Every row gives one point. Any point is a mix of the corners, with weights that add up to 1. It lies inside the corners' shape when no weight is negative. Say inside or outside, and name the corners with a negative weight.

Corners:
(1): [-22.4  32.8]
(2): [-29.3   0.6]
(3): [22.5 -5.2]
Points:
[ 21.3 -18.1] => outside (1)
[11.4 -1.8] => inside
[-5.5 -7.0] => outside (1)
[-9.6 34.2] => outside (2)
[-23.2  17.2] => inside
[-16.5  -5.9] => outside (1)

Corners:
(1): [ 29.4   1.0  34.2  12.8 -13.3 -22.1]
(2): [-15.8 -26.0 -26.5  12.3  -1.9  14.5]
(3): [ 23.6  15.9  -4.3  -6.6 -31.1 -24.1]
(4): [-46.7  -2.9 -29.9   6.8   3.4  40.2]
(5): [  7.5   3.0 -24.8  17.2  12.8  28.8]
(6): [ 34.9   3.6  12.4 -13.2 -31.1   4.0]
(7): [-18.4 -20.3 -10.6  -9.0  22.9  26.6]
Points:
[ 16.7  -6.8   3.6  11.5   3.3 -10.5] => outside (4, 6)
[ 9.0  0.6  8.0 20.8 -3.9 -8.5] => outside (6, 7)
[-29.1  -5.5 -20.6   3.0   3.5  29.9] => inside
[-12.0  -1.3 -40.4   8.8  -7.0  28.5] => outside (1, 7)
[ -6.8 -13.4 -14.6   3.6  -1.8  10.5] => inside

Corners:
(1): [ 10.4  -6.6   1.4  14.7  -6.3  17.6  -4.2   8.4  17.0  31.5 -16.5]
(2): [ -5.6 -16.7  49.3 -35.2 -12.5   5.7 -11.8  -4.0  18.0 -17.4 -26.8]
(3): [ 31.0  35.3   9.9 -14.5 -16.9 -32.4  12.1  20.8 -31.9 -20.2  23.3]
(4): [ -1.0  27.5  43.1   1.1  -8.9   5.6   5.5  -9.0 -11.8 -33.2   1.1]
(5): [ -9.6   4.3  15.0 -32.7   3.5  17.9  -9.8 -22.6  -3.7  -5.9 -44.6]
(6): [-11.0  32.7 -23.2  18.3   5.0 -38.5  25.2  15.8 -16.4   9.4  25.0]
(7): [ 17.6  30.9  -9.4  -2.6  14.8 -35.3  10.1  -1.6  -8.9   5.8  38.7]
(8): [-12.8 -18.4  -6.7  -6.7  11.1  18.0 -50.5   5.0   5.3  13.1  -8.2]
(9): [  0.3  19.6  -4.0  -7.6  17.2  -1.7  34.6  16.7 -16.4  -3.3  25.7]
(10): [ -9.2   5.3  28.1 -37.0 -37.9  33.6 -30.3 -16.6  23.5 -10.9 -14.7]
(11): [ 13.6  12.2 -29.6  16.8  -6.5 -17.4  20.1  -2.0 -12.6 -19.7  21.6]
(12): [ -3.8   1.9 -20.2  -8.1  38.1   8.5 -14.4  32.7  34.0   4.7 -35.5]
Points:
[  1.8   6.2  15.9 -11.4  -8.9   0.4  -7.9   0.0   4.1  -6.2  -7.1] => outside (9)
[ -3.9  10.1  14.6 -13.4  -5.8   8.8  -4.4   3.8   2.0  -4.7  -5.2] => outside (7, 11)
[ -5.2   0.8   6.3 -14.8  -4.5  14.7 -22.6   0.8  11.1   0.0 -10.3] => inside
[ 21.0  35.4  -2.6  -1.5 -10.8 -21.0  18.3  17.5 -11.1 -13.3  24.1] => outside (2, 5, 8)

Corners:
(1): [-11.4 -10.0   6.9  23.0 -16.1 -10.9 -30.7  14.8  13.5  -4.2  12.8  -5.5
  34.6  -5.7  14.4  40.6 -25.5  20.9]
(2): [ 35.6  -8.5 -42.6 -34.8  30.1  -7.7  38.6  25.4   9.7  -5.0   6.8 -10.1
  20.0   6.7  21.5 -14.6  14.9 -14.3]
(3): [ 38.3 -13.8 -23.7  -5.3  12.5   9.0  24.2  37.2 -24.3 -26.0 -21.2 -11.1
   8.5 -12.1  -6.5  -3.3  36.4 -17.6]
(4): [ 21.3 -12.2 -32.3 -15.0  40.4  -0.6  14.5  12.1  -3.4 -25.1 -12.8 -11.6
  -9.2  23.5 -13.0   6.9   7.6 -19.0]
(5): [ 15.4   4.3  37.5  18.4 -26.4 -13.6   7.0   3.8   8.4   3.9   1.4  12.3
   7.2  26.7 -40.9 -40.3  -8.1  -4.7]
(6): [ 15.8 -14.4   6.4  29.7  32.3 -14.5 -44.3   3.9 -16.8 -16.7   3.6   3.8
  27.2  14.1  34.1  21.4 -13.1  19.2]
(7): [  6.4 -15.9  28.8   5.1   3.3  21.1 -39.8 -23.1  -1.4 -15.0  -5.6  13.9
  57.5   2.3  17.0  32.0  -0.1  12.9]
(8): [-15.7   4.3   6.2  16.4 -38.4  22.0 -13.1  11.0  18.0  -7.3 -18.9 -16.0
  15.8  27.9 -20.1 -43.7 -28.1  -2.2]
(9): [  8.1  23.4 -27.6 -30.1  32.4   9.6 -16.2  18.4 -14.0   2.6  -9.3  -2.1
   0.3  -2.1  -9.0   7.5  25.4  -5.2]
(10): [ -1.6 -19.8  -6.6  25.5  17.9 -36.4 -38.4 -31.7 -16.1 -19.2  -4.2  -7.3
  36.9   9.1  -8.1  22.4  -2.6  36.6]
(11): [-11.7 -11.3  -6.6  36.5 -14.2 -13.5 -40.3 -27.4 -10.6 -10.7  11.5 -20.6
  23.9  17.6  19.0  23.3 -22.6 -13.5]
(12): [  6.7  21.2   1.9  35.2   8.4   2.9 -36.9 -30.6  -4.5 -23.9  -0.2  23.8
  25.9   6.7  25.9  43.8 -14.2  19.9]
(13): [-11.3 -14.2   5.6  46.5 -40.8  18.6   3.1  -5.3  27.2  34.2 -26.2  17.4
 -10.0  19.6  -8.4 -30.9 -10.4  -7.6]
(14): [ 15.1  -5.5 -24.1 -34.1  31.6 -12.7  38.2  15.9  12.2 -21.5 -28.4 -33.4
   1.1 -32.3 -21.5 -17.8   5.2 -28.7]
(15): [ 20.2  -9.3  17.1  -5.9 -41.7 -12.8 -16.1  -0.3   1.3  -1.8 -26.8  11.5
 -34.8  17.4  -4.8 -42.1 -23.5  16.6]
(16): [ -8.8 -21.1  -8.5 -29.5  37.4  -4.5  28.0  19.8 -27.9  -7.1 -21.3 -29.7
  -2.8  11.0   9.5  15.6   8.9  -0.3]
(17): [-10.8 -12.8 -18.8 -20.3   2.1   2.4   4.2 -11.0 -15.8 -15.9   1.6  23.4
   8.6 -17.7  -1.1 -32.9   2.4 -13.7]
(18): [ 14.9   0.1  -8.1  -5.0  20.0   9.8  23.5  10.3   4.1 -16.8  16.2 -29.0
  -8.4  -6.9  -5.0 -15.4  28.4   5.6]
(19): [  8.3   6.9 -11.9 -19.6  21.9 -24.5  14.2   6.7  12.4 -33.1 -20.1   5.6
  -0.2   1.7  11.9  -3.2  35.3 -12.2]
Points:
[  8.8  -4.3   1.4   0.7   8.9  -0.1  -9.3   0.4  -1.0 -12.8 -16.0  -2.7
  17.4  11.9   2.9   4.3   3.4  -0.2] => outside (1, 17, 18)
[  7.6  -6.8  -0.2   4.9   9.8   2.7  -6.0   0.6  -2.3 -11.2  -3.5  -4.9
  12.8   4.6   5.4   3.2   4.1   4.3] => inside
[  8.8 -18.2  -7.0  10.0   0.6  -4.4 -15.7   6.3  -3.7 -11.0 -13.2 -10.4
  15.1   6.9  13.2  16.9 -17.1   6.3] => outside (5, 9, 17, 18, 19)
[  1.2  -5.0   0.5   9.0   0.1  -2.9 -15.9   1.1  -8.1 -11.0  -5.3  -1.8
   8.0   8.8   3.4   7.0   2.3   6.6] => outside (2, 14)
